Rows are points. The last column is the point's height on a tilted bowl or saddle (a function of degree 2), plus a little noise. Count its main directions that bend up, bend down and stay straight.
In the rows, 128 means zero.

Points (10 x 3)
[[ 95 157 101]
 [105 108 103]
 [160 121 107]
 [143 102 106]
 [ 82 123  96]
 [174 117 101]
 [137 160 103]
 [110 102 102]
 [112 106 104]
 [ 83 113  93]]
Directions: 0 up, 2 down, 0 straight

Points (18 x 4)
[[125 125 108 145]
 [111 131 112 145]
 [138 175  88 163]
 [150 139 144 147]
 [185 158 165 173]
 [180 116 150 160]
 [124 129  99 147]
 [110 122 118 145]
 [123 165 149 152]
 [175 100 117 158]
 [161 107 137 150]
 [123 155 147 148]
 [169  96 159 160]
 [ 98 109 123 148]
 [134 161 138 149]
 [185 120 155 164]
 [178  97 106 161]
 [143 106 141 146]]
Directions: 3 up, 0 down, 0 straight

Points (18 x 4)
[[131 156 149 111]
 [116 120 120 104]
 [151 140 104 102]
 [ 84 142 134  86]
 [ 94  80 112  79]
 [146 155 118 102]
 [129 114 167 100]
 [127 172 113 116]
 [120  52 126 114]
 [151  88 137 114]
 [167 174 161  83]
 [142 112  88 120]
 [116 155 170 116]
 [114  68 131  98]
 [107 159 111 113]
 [120 123 138 103]
 [132 128  99 112]
 [105 126 111  99]]
Directions: 1 up, 1 down, 1 straight

Points (18 x 4)
[[174  87 139  97]
 [122 152 119 114]
 [120 136 110 117]
 [154 147 103 105]
 [ 99 147 128 112]
 [171 101 127 104]
 [137 153 117 112]
 [140  48  88  71]
 [108 179 138  97]
 [127 164 146 105]
 [117 125 114 119]
 [114  97 105 111]
 [131 118 131 120]
 [102 151 195  72]
 [160 120 116 112]
 [130 121 136 119]
 [115 182 115  96]
 [129  87 143 110]]
Directions: 0 up, 3 down, 0 straight

Points (23 x 5)
[[202 139 156 161 195]
 [127 119 130 140 125]
 [148 162 123 177 161]
 [110 125 136 125 123]
 [180  85 130 127 166]
 [126 145 147 144 130]
 [ 89 101 147 176 147]
 [161 147 127 143 146]
 [122 130  99 150 132]
 [170 132 161 126 152]
 [159 144 162  87 156]
 [135 159 122 144 138]
 [142 137 114 116 131]
 [137 117 155 130 130]
 [189 103 115  98 174]
 [145 148 116 126 135]
 [120 155 110 175 148]
 [118  81 155  59 181]
 [130  94  87  94 154]
 [123 184  90  98 160]
 [129 137 151 168 138]
 [122 122 139  98 130]
 [123 129 112 135 125]]
Directions: 4 up, 0 down, 0 straight

Points (23 x 5)
[[124 131 116 144 121]
 [162 123 130 150 162]
 [156 139  74 145 161]
 [123 139 106 118 120]
 [128 128 125 164 135]
 [133 132 156  68 150]
 [145 105 142 106 139]
 [108 120 165 129 134]
 [144 118  97  85 145]
 [141 142 125 177 157]
 [173 114 138 107 171]
 [121 139 122 138 118]
 [112 173 143 113 130]
 [171 126 111 110 156]
 [119 134 125 113 115]
 [112 203 156  94 167]
 [ 68 146 164 114 167]
 [135  96 108 147 142]
 [129 146 108 112 121]
 [161 188 133 145 177]
 [135 209 132  93 171]
 [122 104 160 111 137]
 [167 113 126  75 168]]
Directions: 4 up, 0 down, 0 straight

Points (21 x 5)
[[ 94 147  95 146 109]
 [156 143 154 130 127]
 [111 112 127  75  96]
 [137 154 134 126 143]
 [124  70 173 138  80]
 [117 101 167 148 100]
 [130 119 129 171 118]
 [ 83 124 167 127  83]
 [144 169  98 125 128]
 [109 135 152  95 107]
 [144 182 158 204  62]
 [ 84 150 108 133 105]
 [133 103 126  97 124]
 [137 140  84 126 121]
 [ 95 123 142 113 117]
 [122 131 111 126 141]
 [129 159 113  95 122]
 [138 139 118 117 140]
 [ 81  93 125 121 120]
 [151 119 102  75  88]
 [153 153 150  83 105]]
Directions: 0 up, 3 down, 1 straight

Points (40 x 7)
[[153 177 118 150 133 122 111]
 [123 148 148 104 160 119 117]
 [112 124 104 169 107 114 114]
 [ 97 183 151 116 118 175  97]
 [101 104 119 120  89 123 122]
 [116  95 145  98  92  80 108]
 [ 98 177 103 157 123 120 105]
 [105 142 122  94 102 124 111]
 [ 68  56 151 129 166 107  79]
 [165 135  96 178 141  81  63]
 [113 105 146  98 115 163  97]
 [111 130  76  91 132 179  74]
 [112  73 132 130 172 171 104]
 [195 136 109 108 147  93  70]
 [148 163 149  81 139 129  98]
 [150 164 110 111 136 125 119]
 [117 126 115 133 158 170 117]
 [154 138 124 162 154 141 107]
 [131 139 120 155 107 116 125]
 [132  81 137  73  87  84 104]
 [176 148 117 148  88 130 103]
 [153 129 116 138 137 108 122]
 [159 148 129  96 148 134 111]
 [130 120 127 145 154 139 128]
 [145 135 108  98 117 124 123]
 [139  97 113 168 121  78 106]
 [145 158 140 139 151 102 108]
 [125 166 150 152 165 101  98]
 [128 172 115 160 137 139 120]
 [100 116 146 122 151 139 116]
 [172  70 128 132 150 122 114]
 [ 97 134 107 151 164 155 113]
 [123  97 137 131  84 100 131]
 [126 149 147 153 141 124 117]
 [177 144 100 156  87 155  87]
 [165 159 149 115 122 106  98]
 [116  96 169 109 136 122 103]
 [116 133 145  94 154  97 107]
 [127 183  68 125 135 132  98]
 [117 154 166 168 125 115  95]]
Directions: 0 up, 4 down, 2 straight

Points (48 x 7)
[[155 128 179 116 139 123 163]
 [138  95 110  98 128 128 135]
 [139 106 126 110 144 133 129]
 [123  79 138 160 145 135 153]
 [107 118 184 150 169 115 184]
 [141 138 159 104  89 143 160]
 [125 131 104 126 162 170 123]
 [122 119 129 164 159 130 162]
 [133 139 131 117 118 122 135]
 [186  81 155 137 149 117 150]
 [115 149 160 138 141  83 117]
 [176 133  94  89 140 138 156]
 [120 103 136 130 111 156 123]
 [113 113  96  82 100 101 159]
 [169 128 126  91  99 144 173]
 [ 96 137 122 170 192 140 193]
 [189 168 205 139 169 127 214]
 [114 122 103 121 139 120 133]
 [142 164 128  72 108 122 182]
 [134 134 123 150 139  94 131]
 [149 113 130 134 123  89 128]
 [166 109 111 120 145 124 135]
 [ 95  94 138 123 123 116 126]
 [114 100 125  91 111 160 129]
 [ 98 142 100 150 139 137 144]
 [131 108 127 117 161 127 128]
 [121 155  84 121 116  53 112]
 [114 152 152 175 177 111 183]
 [100 161 112 114 133 111 122]
 [114 145 144 100 134  99 122]
 [163 107 117 102 132 138 139]
 [ 96 163 122 168 105 116 118]
 [122  87 115 121 136 156 118]
 [120 151 172 154 144  91 138]
 [151 138 116 134 100 150 135]
 [176  81 130 143 184 131 142]
 [163 133 113 120 162 129 133]
 [109 165 187 146 108 159 157]
 [138 138 119 182 113 159 137]
 [114 127 116 174  88  84 103]
 [140 163  89 184  78 133 118]
 [127  86 144  79  94 103 153]
 [130 152 154 110  82 125 146]
 [180  98 111 117 172  73 126]
 [164 112  98 177  98 112 129]
 [119 169 117  91 107 145 157]
 [142 158 113 120 127 150 140]
 [159 157 130 135 163  92 126]]
Directions: 2 up, 2 down, 2 straight

Points (43 x 7)
[[126 100 164  70 130 107 105]
 [171 154 190 106 111 136  98]
 [ 87 142 134 136 122 144 129]
 [141  85 121 148 144 150 109]
 [164 111 103  89 127 118 105]
 [135 114 108 145 170 156 100]
 [ 70 143 121 125 114 157 142]
 [114  70 122 147 158 112  96]
 [110 148 118 135 129  75 104]
 [126 152  92 132 128 158 109]
 [112 161 170 131 149 108 111]
 [127 162 112 119 140 193 107]
 [124 152 106 166 112 119 106]
 [ 99 125 120 134 168 150 110]
 [156 109 108 149 128 130 122]
 [121 115 145 206  85 137  91]
 [107 116 139 143 145 176 119]
 [153 175 111 112 152 150 112]
 [170 144 143 122 134 125 124]
 [164 137 116 136 146 170 110]
 [ 87 110 139 119 121 159 144]
 [118 136 118  91 166  96 107]
 [151 186 102 116 118 127 103]
 [ 92 176 161 156  90 148  93]
 [109 108 151 124 129 132 126]
 [115 137 104 143 144 139 113]
 [112  86 119 165 148 133 106]
 [128 117 131 122 117 125 123]
 [133 192  97  90 133 149  98]
 [150 137 156 168 129 138 107]
 [119 186  84 142 234 110  28]
 [159 112 109  51 164 124  83]
 [144 167 114 118 108 175 104]
 [108 126 125 156 165 162 101]
 [153 152 148 139 110 147 111]
 [114 153 113 136 121 116 114]
 [150 177 132 105 129 142 116]
 [161 125 133 116 132 199 100]
 [124  84 124 134 113 127 120]
 [155 121 115 116 112 162 113]
 [127 118 125 111  98 110 116]
 [108  90 142 146 103  95 113]
 [106 140 165 155 185 157  86]]
Directions: 1 up, 4 down, 1 straight

Points (65 x 9)
[[ 99 158 122  79 132 150 153  84  90]
 [132 132  59 129 155 121 152 165 138]
 [150 114 139 100 152 117 120 128 124]
 [134 132 170 125 124 139 120 185 159]
 [136 120 134 145 154 161 114  87 144]
 [142  94 173  96 138 151  70 191 110]
 [148 168 140  98 140 143 137  88 127]
 [155 173 116 120 134 107 131 109 141]
 [167 117 138 107 107 108 103 120 112]
 [118 163  82 164 167 119 122  94 126]
 [124 143 157 124 110 175 151 126 186]
 [ 81 108 117 132  56 121  96 191  89]
 [ 94 114 125 167 171 117  82 140 107]
 [121 136  98 123 122 131 158 146 145]
 [111 121 117 100  86 103  90  91 116]
 [160 134 167  86 121 133 190 187 193]
 [143 134 103 124 115 112 132 161 131]
 [107 141  68  75 118 123 135 138 108]
 [ 92 158 152 121  98 151  87  60 132]
 [114 157 101 129 103  97 104 117 133]
 [123 127 118 116 122 126 112 127 128]
 [102 148 133  74 130 104  83 148 128]
 [ 62  95 111 160 113  65 170 146 121]
 [141 132 150 156 126 120 101  73 116]
 [133  76 164 112 124  94 104 155 115]
 [203 154 118 129  77 143 100 120 118]
 [128 145 149 114  94 171 113 139 169]
 [134 145 117 113 118 120 139 175 141]
 [129 121 141 134 109 113 157 144 147]
 [121 157 140  95 104 144 123 147 154]
 [105 128 133 130 153 151 124 152 142]
 [ 70 145 146 108  94 118 122 114 119]
 [ 88 147  89  89  76 105 113 151 133]
 [103 152 131 164  95 161 167 138 170]
 [120  61 126 124 123 122  98 121 129]
 [163 133 106  85 159 100 127 109 109]
 [132 125 106  92 134 152 135 145 125]
 [ 86  86  75 147 123 126 122 135 148]
 [151 133 159 138 165 138 125 115 143]
 [113  88 122 124 178 136 131 132 141]
 [122 123 114 143 126 126 118 156 129]
 [114 122 151 100 116 105 146  93 129]
 [130 152 171 101 114 139 107 157 165]
 [ 93 105 169 119  72 101 144 123 122]
 [101 113 149 135 131  98 147 155 144]
 [ 98  84 148 109 114 109 131 151 137]
 [135 107 108 106 134 106 131 146 131]
 [106 153 113  76 165 138 117 142  89]
 [139 135  94 119 102 128 139  95 144]
 [122 110 120 115 139 140 166 123 156]
 [ 95 131 133 145 181 142 142 130 131]
 [129 117 107  81 172 158 125 161  94]
 [157  91  86 149  59  93 141  94 136]
 [115 112 102 121  68 104 109 150 110]
 [145 137 182 108 128 174 158 122 195]
 [119 136 135 104 120 152  99 118 136]
 [149 159 139 146 118 134 123  96 143]
 [129 146 154 135  98 144 125  84 145]
 [122 144 168 176 143 112 119 167 139]
 [103 115 146 122 112 130 145 135 147]
 [128  86 135 137 158 190 132 102 190]
 [122 133 138 178  83 142 123 143 114]
 [159  99 152 170 124 138 141 206 114]
 [156 122  56 148 136 116 168 159 160]
 [133 192 164 119  91 180 113 143 224]]
Directions: 3 up, 2 down, 3 straight

Points (60 x 9)
[[ 83 100  84 119 112  56  46 181  73]
 [130 135 116 143 114 102 155 162 110]
 [125  65 134 128 134 115 123 100 155]
 [115 106 151 120  83 124 119 112 120]
 [146  86 140 172 149 116 116 129 102]
 [118 126 139 140 148 131 120 137 112]
 [138 187 125 116 204  86 175 126 113]
 [164 136 116 148 131 122 149 113 136]
 [115 131 136 114 116 191 113  99 103]
 [140  75  89 107 150 126  91 143 159]
 [142 118 148 110 111 194  89 146 135]
 [126 101 132 130  88 133  61 125 107]
 [102 123 132 116 126 157 160  88 106]
 [142  96 154 128 111 163 151 162 137]
 [121 132 147 175 126 169 102 127  99]
 [124 130  90 166 115 125 155 130 128]
 [125 127 124 131 141 136 108 106 119]
 [121 114 163 130 130  69  96 140 139]
 [141 148 139 144 138 139  97 176 108]
 [105  92  81 133 155  97 154  85 153]
 [146 103 138 125 107 130 144 108 142]
 [114 159 188  88  93 110 168 133 117]
 [184 134 105 157 148 106 175 128 118]
 [131 144 132 148 138 160  89 132 113]
 [140 140 116 118  66 155 139 106 112]
 [ 67 107  87 184 128 105 163 142  87]
 [110 121 128 145 151 149 153 125 116]
 [ 98 128 105 158 146 138 138 129 114]
 [ 96 150 111 129 130 139 125 111 104]
 [104 138 115 139 162 128 126 153  98]
 [ 70  96 141  96 125 126 149  99 107]
 [167 138  78 102 138 137 121 139 143]
 [ 95 113 178 138 132 179 145 153 106]
 [137 118 119 113  92 137 127 119 131]
 [ 99 116  83  86 164 118 132 131  99]
 [110 128 186 163 134 131  57 110  35]
 [ 71 141 109 123 135 156 144 110  85]
 [159 128 183 144 176 118 132 147  79]
 [123 117  95 137 115 127 106 123 132]
 [141 147 112 132 101  95 100 122 128]
 [156 145 158 130  87 118 150 155 135]
 [150 149 140 131 154 139 121 140 111]
 [113 124 126 111 149 138 123 142 114]
 [ 95 148  67 114 131 116 116 100  96]
 [167 123 142 145  91 151 133 145 136]
 [165 126 157 144 105  85 122 108 136]
 [183 138 136 127 150 188 157 110  94]
 [166 160 133 162 119  85 148 146 134]
 [120 100 135 128  84 131  66 175 128]
 [ 93 164 102 110  64 161 144 147  50]
 [153 177 206 118 148 140 139 125  99]
 [140 116 161 166 128 129 152  85 132]
 [128  66 105 155 163 132 138 141 132]
 [167 158 106 152 117 104 127 129 140]
 [105 117 164 138  77 140 170 120 131]
 [ 90 171 126 166 124 133 152 141  97]
 [ 67 117  87 115 189 136  88 160  87]
 [139 112 171 110 143 163 122 134 105]
 [106 101 147 147 136 148 119 125 117]
 [129 134 137 156  98  87 162 136 140]]
Directions: 3 up, 3 down, 2 straight

Points (73 x 9)
[[165 153 116 123 107  88 114 177 103]
 [125 126 142 146 144 102 118 131 118]
 [128 112 152 186 153 134 127 116 106]
 [134 155 108 158 109 141 143 144 125]
 [151 167 141 113 132  84 106 124 100]
 [145 127 149 130 130 122 126 121 121]
 [128 124 109  94 140 133  85 130 124]
 [162 121 128 156 111 122 115  84 105]
 [105 132 174 120  88 132  78 157 105]
 [ 56  55 158 129 224 167 163 156  26]
 [128 160 152 131  82 102 163  95  97]
 [127 124 182 160 138 163 109 135 105]
 [143 114 127 108  99 166 136 134 125]
 [112 123 132 160 117 125 137 123 124]
 [163 110  82 104  71 102  85  97  81]
 [109 136 107 121 112 123 121  71 121]
 [153 112 114 160 101 113  86 113 110]
 [128 107 142 107 124 154 118 149 123]
 [153 106 135 127 163 107 152  84 105]
 [108 129  90  99 161 155 164 119 134]
 [ 85 120 113 122 133 133 159 138 119]
 [127 125  95 133 140 108 130 176 117]
 [ 95 111 133  99 105 135 122 170 113]
 [157 119 127 104 112  70 113 108  95]
 [144  92 189 143 112 160 130 122  91]
 [ 96 149  93 113 167 106 129 169 104]
 [102 102 158 114 148 133 185 121  92]
 [ 90 106 131 161  96 135 129 162 122]
 [150 156 135 185 114 223 111 160  85]
 [125 112 114 111 166 113 100 127 121]
 [130 126  75 138 127 124 138 148 128]
 [170 141 141 139  99 129 151 149 115]
 [138 167 107 145  89 141 161 136 118]
 [134 127 186  77 107 173 179 116  66]
 [119  75 106 143  94 114 151 131 108]
 [105  87 139 120 145 133 144 105 118]
 [138 140  68  94 147  67 111  91  89]
 [133 120 103 121 132 136 129 125 135]
 [144  90 129 127 146  99 180 144  92]
 [ 94 152 119 115  72  86 108  84  96]
 [ 87 161 160 115 106 141  99 116 113]
 [160 168 115 111 129 165 111 117 123]
 [114 135 165 104 148 141  92 126 115]
 [143 103 112 177 117 142  99  98 111]
 [131 137 169 114  99 121 138 131 111]
 [131 155 157 127 136  95 114  73 112]
 [128  71 132 117 123 115 136 102 108]
 [123 142 119 123 122 120 119 119 131]
 [118 116  90  87 108 133  98 177 119]
 [119 172 192 132 112 110 153 123  88]
 [122 148 162 161 125  43 157 135  69]
 [164 162 165  98  96 119  98  98  94]
 [148 154 165 126 119 111 134 123 109]
 [108 138  88  96 145 140 145  99 136]
 [ 89 144 157  92 110 126 117 132 110]
 [127 164  94 104 119 122 133 193 117]
 [ 96 131 163 160 126 133 205  96  68]
 [168 135 103 119 130 158  94 106 120]
 [157 142  98 145 195 129 152 125 103]
 [147 162 104 126 160 105 161  73 108]
 [126  90 111 128 134 158 131 123 127]
 [163 126 138 139 124 103 164 111 102]
 [146 107  85  96 121 116  80  95 105]
 [101 148 110 150 153 114 162 161 104]
 [135 137 106 118 168 121 156  85 125]
 [124  89  86 123 141  99  94 185  96]
 [135  98 150  81  82 152 139  86  91]
 [137 125 121  87 111 172  98 136 123]
 [104 131  98  94  96 156 173 105 114]
 [121 116 111 136 123 147 104 147 134]
 [139 149 147 150 109 153 118 126 121]
 [124 109  88 140 142 110 195 127  98]
 [120  86 129 110 122 160 113 135 123]]
Directions: 0 up, 6 down, 2 straight

Points (66 x 9)
[[145 102 129 125 141 148 179 137 123]
 [123 106 148 136 131 154 107 160 126]
 [ 73 133 180 132 125 109 142 139 126]
 [107 128 164  99 131 111 150 141 123]
 [ 61 132 117 111 132  87 120 159 112]
 [108 114  89  70 197 122  93  98  67]
 [ 94 109 110 106 117 185 133 126 114]
 [148 128 136 137 147 152 157 127 125]
 [170 132 102 117  92 155 135 142 116]
 [168 152 161 131 127 141 172 115 105]
 [127 100 106 120 156 132 121 178 110]
 [116 118 152 119 120 147 164 117 131]
 [116 161 118 177 126 184  95 105  79]
 [118 174  78 169 139 149 114 147  93]
 [148 153 121  99 119 117 153 134 121]
 [129 119  71 115  96 132 114 114 108]
 [ 90 122 179 130 140 116  81 144 118]
 [127  96 173  83 116 151 103 108 112]
 [113 162 155 164 101  80 148 130  95]
 [140 121 188 138 108 106 144 152 114]
 [124 131  70 171 149 101  81 140  82]
 [122 123 142 165 147 140 116 142 123]
 [100 184 155 101 134 174  92 144  98]
 [110 120 179 139 144 134 127 146 131]
 [116 101 143 143 168  90 107 105  98]
 [187 113 154 143 105 102 170 114 117]
 [158 167 148 115 155 177 104 136  88]
 [135 134 122 139 117 119  93 102 113]
 [136 151 149 146 115 119 111 123 115]
 [151 142 144 109 134 135 142 127 121]
 [139 164 138  89 177  89 153 122  91]
 [168 157 149 134 152  80 146 115  92]
 [190 169 170 130 109 115 117 124  83]
 [118 121 137 152 173 186 111  94 100]
 [ 83 159 158 128 106 148 111 105 111]
 [119 125 111 123 109 154 132 138 127]
 [121 163 117 139 141 126 144  74  97]
 [ 95  77 145 156 162  97 150 150 104]
 [ 78 127 115 131 157 149 133 101 116]
 [132 118  82 151 135 148 154  65  97]
 [132 130 113 100  75  79 123 116  99]
 [100 151 127 114 126 130 122 104 119]
 [109  98 156  84 181 139 134  92  91]
 [167 111 121 168 151 133 127 152 113]
 [133 117 102 137 184  73  59 157  63]
 [123 120  56 160 125 165  96 135  84]
 [109 119 126 115 186 118 139 146 115]
 [ 93 138 120 141 179 104 109  85  87]
 [165 143 110 126 118  82 134 147 116]
 [109 147 114 115 163 183 127 167 113]
 [145 133 149 122  90 104 102 124 112]
 [ 88 201 104 143 126 155  58 133  60]
 [152 140 111 135  81 112 127 105 117]
 [142  96 131 161 175 124 106 122 106]
 [145 129 135 102 142 119 139 163 118]
 [103  81 117 158 141 126 139 135 119]
 [114 152  93 128 165 122 132  93 106]
 [129 179 166 105 147 118 122 111  93]
 [ 76 124 142 180 137 131 145 138 120]
 [125 175 178 149 145 151 122 164  97]
 [148 147 161 110 128 122 133  94 106]
 [119 142  93  52 124 144 121 139 101]
 [162 153 109 103 177  90 131 125 100]
 [124  86 193 138 143 121 109 158 118]
 [128 131 149 148 137 140 132 125 129]
 [123  82 119 136 141 140 160 107 123]]
Directions: 0 up, 6 down, 2 straight

Points (67 x 9)
[[136 138 112 127 115 136 129 160 118]
 [115 163 127  94 163 130  82 105 101]
 [136  78 116 178 127 100 123 135 101]
 [127 138 115 115 145 157 157 128 110]
 [ 97 147  77 108 125 135 143 124 108]
 [134  93  94 146 112 204  92 147  90]
 [122  98 162  81 120  82 142 138 111]
 [135 131 125  82  98 111 113 131 115]
 [130 114 131 115 131 109 160 115 129]
 [179 135 112 162 113 144  93 140 104]
 [137  91 140 174 109 113  98 133 101]
 [ 83 116 103 117 113 142 136 137 112]
 [157 159 153 106 110 121  78 188  66]
 [102 125 117  97 121  90 108  96 113]
 [203 112 136 132 113  89 125 118 114]
 [ 94 105  72 123 106 164 110 137  97]
 [165 135 141 116 141 190  98  99 102]
 [ 91 113 142  98 174 102 110  62  73]
 [101 110  85  73 112 108 145 112  96]
 [113 187 169 153 153 147  91  98 116]
 [151  86 119 177 122  89 151 140 100]
 [108 104  93 118  99 111 134 124 114]
 [142 112  94 110 118 115 110  99 122]
 [141 105 135 154 105 111 166  91 108]
 [121 144 137 132 116 102 137 175 120]
 [ 83 137 129 147  95 112 146 110 128]
 [ 88 175 108 103 130  64 119 105 105]
 [108 161  64  90  80 107  72 109  71]
 [157  68 112  93 163 136  95 115 112]
 [100 121 100 108 145 101 176  92 103]
 [141 132 141 133 182 114 105 115 108]
 [131 135 121  86 164 134 101 143 102]
 [139  34  86 145 130 147 151 123  77]
 [105 116 103 140 112 151 109 144 119]
 [104 108 214 101 112 128  99 157  64]
 [144 118 134 157 121 112 103  84 117]
 [138 105 124 132 112 131  77 154 111]
 [139 105  96 125 116 152 111 120 121]
 [126 129 124 166 131 110  87 123 123]
 [130 119 150 139 120 123 146 128 127]
 [116  94 141 154 136 120 143 119 116]
 [ 78 105 144 103 150 105 105 125 101]
 [134 174 127 106 139 132 123 103 118]
 [101 121 154 132  97 111  90 140 110]
 [128 116 110 123 125 139 134 163 115]
 [154 119 126 110 130  98 146 190 109]
 [122 102 131 148 111 110 137  86 113]
 [ 90 165 148 143 156 113 111 148 119]
 [147  90 119 198 116 152 100 151  87]
 [139 106 142 114 152 102  76 164  99]
 [104 158 125 174 130 151 135  78 121]
 [167 152 119 155 137 126  93 113 118]
 [103  90 188 144 106 148 169 117  82]
 [156 127 163 117 108 117 117  98 118]
 [123 101 129 105 124 123 110 139 120]
 [184 157 114 125 149 133 111 117 109]
 [120 128 128  98 135 173 164 153  88]
 [137 143 147 127 117 111 165  96 129]
 [126 143  99 137 121  75 117 115 122]
 [117 107 188 146 117 120 106  97 103]
 [150 200 119 151 141 146 120 135  98]
 [152 112 132  72 168 150 195  70  57]
 [118  94 104 129 118 109 105 119 120]
 [ 85 183 136  89 135 120 114  98 111]
 [116 122 138  96 150 133 131  90 113]
 [ 94 131 132 180  67 180 129 106  91]
 [129 163 166 145 117 144  99 119 123]]
Directions: 0 up, 6 down, 2 straight
